Rows are points. Any point is a mix of the corners, with weights that add up to 1. It lies inside the corners' shape when no weight is negative. Is each point inside? If not, which corners have a negative weight?
In the rows, 128 means zero.

Corners:
(1): [107 159  53]
(2): [ 53 204 170]
(3): [173  85 106]
(4): [216  97 119]
Points:
[129 156 127] -> outside (3)
[176  94  82] -> outside (2)
[142 120 122] -> inside
[200 105 119] -> inside
[164 102 112] -> inside
[126 138 156] -> outside (1)
[ 51 192 114] -> outside (4)

Corners:
(1): [ 97 110 144  65 165 139 142 108]
(2): [ 96  82 144 110 137 156  91 152]
(3): [ 95  91 165 190 115 147 132 100]
(4): [184 129 121  94 142 166 143 109]
(5): [117  48 217 168 146 112 106  90]
(6): [100 103 234 168 131 131  90 115]
(7): [139  77 198 192  90 144 156 138]
(8): [154 188   7  33  68  74 213  67]
(9): [105 102 168 180 143 105 129 157]
Points:
[140 113 148 128 136 142 135 118] -> inside
[134 101 151 113 128 146 133 108] -> outside (9)
[115  88 171 162 116 141 133 120] -> inside
[120 103 148 132 130 145 131 113] -> inside
[113  79 182 147 135 158 113 119] -> outside (8, 9)
[141  68 165 147 117 128 133  95] -> outside (1, 6, 9)
[128  94 175 164 119 133 139 131] -> inside

Corners:
(1): [ 99 142  89 207 111 144  82 120 139 155 195]
(2): [113  85 106 197 139  99 155 137 119  93  51]
(3): [ 59 113 111 103 128 141 151 122 100 125  86]
(4): [140 126 139  57 178 124 134  70 118  93 150]
(5): [132 131 161 249 103  76 124 115 111 146 111]
(6): [107 154 121 112 204  83 129 109 184  84 100]
(7): [100 141 114 172 181 128  30 187 162 154 213]
(8): [113 194  63 135 152  83 138 134  47 141 154]
(9): [104 105 104  70  98 166 176 201 137  90 176]
(10): [114 101 108 130 134  79 142  93 149 195 115]
(11): [134 200  36  26 134  96 119 139 112  39  98]
(12): [124 151 112 150 140 153 153 169 124 174 143]
Points:
[106 139 115 163 158 101 114 125 151 127 104] -> outside (4, 8, 9)
[111 140 107 142 145 107 124 121 124 128 115] -> outside (9)
[115 125 103 150 137 101 138 127 122 134 112] -> inside
[115 127 108 124 133 125 146 143 132 146 139] -> inside
[111 135 110 190 126 109 125 148 121 118 115] -> outside (4, 10)

Corners:
(1): [134 155 151 128 185  57 111 154  75 116 100 123 209 110 140 127 185  83]
(2): [132 153 163 153 121  57 147 129 135 163 106  84 147  83  72 154 139  89]
(3): [231 146 120 122 110  62  89 178  98 145 195  55  86 144  85 182 198 116]
(4): [139 100 136 128 196 172  71 147 143 186  99 181  70 130 168 152  94 140]
(5): [148 199  70 130 146  90  94 210 104 143 121 172  97  63 130  24 153 204]
(6): [159 212 126 141 116 126 157 147 141 127  91  62 181 129 127 222 146  91]
(7): [ 75 119 146  92 156 115  82 194 156 136 114  22  85  79 175 170 163 249]
(8): [ 89  92 183 181 121 118  71 154  79 120 220 160 148 181 156 139  92 140]
(9): [222 122 132 155 165 121 158  55  84 158 171  53 141 187 103 166 107 130]
(10): [205 110  75 135 134  48 120 157  62 167 134 163 168 162  49  57 144 136]
(11): [ 92  97 130 132  94 121  56 113 151 178 142 165 176 160 114  33  89 147]
(12): [130 119 165 117 160  64 148  78 199 143 119 110 121 150 166 142  82  82]
(13): [ 67 145  34  97 159  91 130 119  51 161 136  95 211 106  93 118 162 111]
(14): [110 104 160  97  76 131 206  18 195 104  90  65  15 139 178 164 149 207]
(15): [120 117 105 117 141  84 115  39 130 122  71  91 110  90 130 168 102 147]
(16): [113  61 130 104 146 166  99 166 203  74 120  60 118 163 131 125 125 153]
(17): [110 195 167  71  92  65 173  71 116 113  66  69 151 153 120 103  89 147]
(18): [172  91 150  89 236 137 142 143 178 105 177 130 110 170  96 224 167 156]
(19): [ 80  71 114  86 125 145 126 101 147 118 131 124 137  10 195 153  79 125]
Points:
[146 136 129 115 147  96 130 126 121 128 129  91 131 130 122 156 142 133] -> outside (11)
[120 118 134 118 135 105 113 121 146 136 125 109 136 138 131 118 115 137] -> inside
[138 132 129 121 144 101 123 127 127 136 125  95 129 142 116 143 140 141] -> outside (19)
[117 124 136 112 142 112 137 103 147 139 104  78 139 124 131 158 127 141] -> outside (3, 5, 8)
[109 109 121 122 129  80  91 156 113 140 155 112 144 120 106 108 124 155] -> outside (1, 4, 6, 9, 14)
[143 128 112 122 150  89 116 140 106 144 124 124 149 128 114 114 140 133] -> inside
[147 133 126 123 140  96 126 124 122 137 129 111 140 133 117 139 134 123] -> outside (7)
[129 127 134 123 131 118 125 129 141 123 123  93 134 138 130 147 129 137] -> inside

Corners:
(1): [143 107  66 158  76 145 124  97 166 170 200  65 132 191 186 185 105  68
 183 113]
(2): [151 206  52 130 145 149 155 127  64  58 138 178  52 210  90 120 146  91
 223 235]
(3): [157  58 162 109 200 142  18 162 140  48  92 181  76 220  87 155 112 191
  46  37]
(4): [ 64 134 107 134  71  99 105  52  86 131 201 123 174 189 140 187 178  62
 165 222]
(5): [103 203  57 174  37 125 169 135 121  94 170  94 102 179 100 139 185 106
 110 249]
(6): [ 75 158 129 188 195  92 175 156 108  47 149 156  70 203 166 121 146 123
  68 146]
(7): [ 77 162 150 150 153 150 170 161 107  75  81 142  89 198 172 112 154 154
 183 129]
(8): [ 94 199  97  88  89 144  94  76 168 144 172 161 115 146 101 121 162  59
 114 158]
(9): [139  85 179 154 163 111  69 135 142 144  80 132  90 133 100 194 108 151
  66  25]
(10): [124 103 100 117  69  85  73 189 104 135  94 174 112  94 159 166 177  93
  87  82]
(11): [ 69 195 127 182  10 172  95  95  76 214 101 112 158  75 156 104 199 127
  73 158]
(12): [186 172  53  98 102  92 119 127 142 117 219 157 122 160 149 108 136 134
 169 173]
(13): [ 51 185 129 167  38 125 111 128 139 169  84 146  97 173 175 210  92  49
 125 206]
(14): [117  70 106  60 161  80 169  83 115 173  92 155  87 157 189 119 132 117
 196  92]
(15): [133  47 144 153 188  90  62  67 166  60  85 163 135 212 122 131  83 126
  68  27]
(16): [159 107  54  86 169 126 173 147 180 162 112 153 124 149 202 120  91 130
 163 156]
(17): [102  81 138 175  80 144 114 162 161 139 178 147 112 115 169 142 192 168
 161 104]
(18): [ 84 107 152 179  92 119 144 188  96 205  74 106 125  82 195  72 163  73
 101 108]
(19): [ 73 146  12  98 147  59 156  78  62 199 127 118 119 151 128 112  72  91
 204 215]
(20): [107 151 113 150 171  94  67 154 187  91 137 129  52 152 121 176 105 152
 143 177]
(21): [ 91 189  71 187 104 111 151  76  89 183  97 151 116 208 106 115 200 130
 131 211]
Points:
[ 89 153 101 151 101 103 147 129 109 170 116 118 117 147 169 140 148 109
 140 168] -> outside (2, 3, 8, 15, 17)
[116 120 118 137 123 125 100 128 134 122 132 143 105 169 137 150 137 122
 121 120] -> inside
[105 120 117 153 127 107 113 109 102 136 127 137 118 165 138 138 151 121
 130 130] -> outside (5, 8, 13, 16)
[117 129 122 141 107 121 107 143 124 124 100 157 102 158 150 149 146 125
 127 136] -> outside (1, 6, 8, 19)
[109 142  96 128 131 115 127 122 146 111 153 137 100 177 149 136 119 103
 153 168] -> outside (9, 10, 11, 21)
[ 68 142  90 144  61 104 181  65 105 203 152 108 147 159 196 106 164  72
 173 168] -> outside (2, 3, 9, 10, 16, 20)
[109 126 139 130 131 117 105 146 137 107 103 148 105 155 154 140 138 125
  98 110] -> outside (1, 2, 17, 19, 21)

Corners:
(1): [ 78 186  91 100 182 161 139 174  68 178 168  61 128 163 148 222 196 130
 213 109]
(2): [178 132 110 128  96 147  98 155 120 180  99 157 136 165 163 212  85 103
 172 129]
(3): [ 73 200  68  77 118 197 146 156 170 111 114  62  92  84 149 191  87 162
 189  56]
(4): [152 124 174  79  38 115 172 110  93  43 122 117 205 135 110 190 165 125
 122  81]
(5): [162  77  71 179 147 160 138  41 148 131  92 182  87 138 120  66 175 157
  97 170]
(6): [163 116 166 160  81 108 162  87 107 184 159  73  72 178 180  95 125 125
 136 186]
(7): [113 147  63 146 151 176 119 152   7 114  93 119 172 132 101 122 140 207
 151 102]
(8): [115 176 121 128  71 193 141  82  15 200  58 139 148  97 158 109 137  77
 178  36]
(9): [206 142 111 187 177 202 135  30 199 188  20 152  96 121 206  63 143 155
 185 219]
(10): [122 142  87  44 121 105 135  70 124 194 120  88  91 149 117 109 132  93
 134 137]
(11): [185 113 117 122 141 138 118  93 100 117 158 114  70 122 164  97  68 107
 163 165]
(12): [ 95 180 135  69 179 109 174  75 172 124 127 143 101 147 108  57 164 213
  48  95]
(13): [114 178 156 145  99 180 133 143 145  44 119 102 158  82 147 153 165 151
  92 153]
(14): [113  81 194 130  83 183 103  92 138 123  47 116 139 122  98 145 130 194
  99 166]
(15): [200 141 180 175 165  77 102 163 110  66 139 136  73 123 149  79 165 144
  97 169]
(16): [ 85 100 196  92 191  78 116 168  91 219  95  63 139 140 185 157  61 137
 126  97]
(17): [196  86 151 108 104 141 150 122 197 111 150  99  86 106  88 103  79 110
  71 170]
(18): [ 99 127 102  50 155 130  74 112 132 206 169  31 140  83 170 205 105 101
 149  21]
(19): [156 108 101 163  73 148 107  82 159 149 170 159 110 159  91 101 177 111
 192 166]
(20): [190 199 137 135 142  87  69 148 132  78 132  93  82  83 119 221 101  80
 180  78]
(21): [147  73  75  51 107 107 168 128  71  83 184 163 177  93  81 224 134 202
  99  54]
Points:
[133 148 132  97 128 122 130 119 113 152 138  95 114 136 148 163 135 122
 162 102] -> outside (5, 7, 13, 17)
[155 130 143 147 123 146 111 123 102 145 110 108 127 127 150 141 128 115
 154 137] -> outside (3, 10, 12, 21)
[149 140 122 114 108 142 130 116 110 134 125 115 122 128 132 142 128 129
 143 121] -> outside (5, 16)
[128 158 139 104 121 140 121 109 147 158 117  88 110 122 150 154 115 109
 158 111] -> outside (5, 7, 15, 21)

Corners:
(1): [122 146 135 117 131 130 133 148 143 150 142 112 129 137 140 106 175 185
 103 140]
(2): [140 124 135 136 136 117 130 134 149  81 113 135 122 115 124 134 117 101
 133 109]
(3): [136 105 133 131 124 117 120 139 143 113 137 124 116 105 127 150 115 108
 110 128]
(4): [111 114 116 133 127 122 115 137 141 149 128 133 123 107 121 113 112 128
 132 125]
(5): [131 114 146 146 125 136 124  87 129 157 126 140 108 140 152 127 106 122
 139 125]
(6): [119 109 145 141 148 122 132 136 148 149 140 126 119 116 147 118 104 143
 130 124]
(7): [147 118 143 148 121 131 114 103 130 124 138 147 143 128  95 116 118 122
 123 104]
(8): [125  97 120 136 153 105 118 137 142 155 131 129 115 142 126 140 125 145
 140 171]
(9): [135 123 135 123 125 114 131 138 143 141 115 142 138 136 146 128 145 124
 131 123]
(10): [ 96 136 147 134 128 116 120  91 142 140 137  87 124 141 121 106 131 111
 128 124]
(11): [126 136 136 141 143 125 166 138 130  95 134 126 102 112 156 139 111 107
 139 135]
(12): [146 107  98   7 126  88 127 148 101 121 111 125 159 118 134 174 150 100
 111 140]
(13): [129 124 126 115 129 101 123 148 159  93 137 115 114 129 110 137 125 101
 130 118]
(14): [143 107 133 145 129 125 135 118 124 139 128 135 121 144 137 161 135 132
 135 127]
(15): [123 130 125 115 136 135 111 134 140 137 124 141 116 128 105 122 127 108
 124 123]
(16): [165 118 123 139 139 123 142 149 145 133 126 113 120 143 131 136 117 127
 134 140]
(17): [133 114 117 118 136 125 120 147 148 111 133 139 136 112 129 139 118 120
 135 126]
(18): [143 132 143 136 123 110 134 117  83  88 138  87 133 139 124 139 120 116
 139 139]
(19): [119 119 127 140 146 120 125 131 143 135 136 135 113 145 138 128 142 134
 116 132]
(20): [135 155 144 141 126 122 142 148 147 151 129 125 163 148 138 108 134 188
 117 118]
(21): [132 153 120 112 147 115 140 150 142 105 136 125 105  98 146 138 123 101
 134 126]
Points:
[132 121 131 127 136 120 128 132 144 124 130 133 120 123 130 136 121 113
 128 124] -> outside (1, 4, 18)
[130 127 131 125 135 118 131 138 145 138 133 126 132 134 130 128 135 140
 122 129] -> outside (2, 4, 5, 18)
[129 126 137 148 135 129 132 122 141 148 128 135 120 136 137 122 129 135
 132 125] -> outside (3, 12, 13, 17, 18)
[135 119 124 117 137 118 128 145 143 127 127 136 127 123 130 136 129 125
 126 129] -> outside (5, 10, 18)

Corners:
(1): [151 144 216 241  60 125  93 150 130 105 112 153 102  27 154 149 176 108
 102 155]
(2): [112  98 212 144  91 181 133 187 187  65 186 143 110  94 133 125 148  85
 142 162]
(3): [ 38 152 167 122 103  50 130 222 160 240  69 138 122  99 113 149 100 148
 161  77]
(4): [178  77  52  84 117 175  74 150  98  83  73 148  98 223 138 129  71 169
 181 134]
(5): [187 146  84 114 127 226  88 113 109  85 179 169 101 153 104  98 120 165
 132 177]
(6): [108 149 141 127 141 146 126 195 167 155 119 122 142  76 137 172 125  78
 147  96]
(7): [ 84 126  96 170 175 126 107 145  46 156 239 166 194 146 148  96 163 158
  93 138]
(8): [138 188  93  95  59 146 144 104 139 210 151 157 173 121 174  71 192 150
 179 177]
(9): [138 138 108 174  79 139 186 161 178  83  65 130  65  30 123 151  57 129
  82 133]
(10): [215  94 154 181 156 176 141 107 127 144 158 155 124  59 151 108  71  95
 107 126]
(11): [109 144  93 165 162 107 109 121 151 141 169 139 160 133 139 121 132  90
 126  73]
(12): [148 153 175 149 153  95 137 119 123 122  69 136 104  18 148  80 137 122
  82  82]
(13): [154  63 166 228  50 161  84 185 119  58 106 176  39 114 220 171  10  82
  73 182]
(14): [ 95 193 102  83 107 121 172  38 101 171 109 183 105 106 172 132 216 235
 166 176]
(15): [165 125 103 124 175 176  74 193 137 110 133 143 168 218 153 136  35 141
 134 150]
(16): [110 115 208 156  21 249  80  49 141  94  64 197 106 144 105 105 161 146
 200 211]
(17): [ 63 158  68  75 159 166 131  89 124 117 156 124 157 109 147  95  87 198
 138  88]
(18): [ 67 151  88 157 145 105 104 124 110 149 149  86  59 123 140 102 124 146
 162 137]
(19): [ 45 156 140 134 152 106 160 131  65 139 162 104 128 135 133 116  78 144
 148  40]
(20): [137 116 174  94  75 175 114 183 173 120 107 155 174 118  95 164  76 110
  86 124]
(21): [129 123 174 114 140 238 165 108 123 115 193 113 138 163 117  71 182 184
  80 103]
Points:
[117 124 157 172 110 158 117 170 142 124 167 140 129 113 131 129 114 102
 119 136] -> outside (4, 12, 14, 17)
[100 155 125 110 136 130 118 158 124 154 139 129 138 134 135 115 137 159
 145 120] -> outside (9, 10, 11, 13, 16)
[125 134 124 139 117 146 127 136 138 123 126 144 123 114 137 126 115 133
 123 123] -> inside
[142 128 149 139 102 174 125 140 150 119 125 153 123 112 138 135 109 126
 136 138] -> outside (7, 12, 18)
[133 130 135 142 122 156 109 144 135 119 123 147 130 129 141 125 103 131
 127 133] -> inside
[160 124 132 138 100 176 108 143 152 124 120 157 118 141 143 135 114 132
 144 165] -> outside (7, 12, 17, 19)
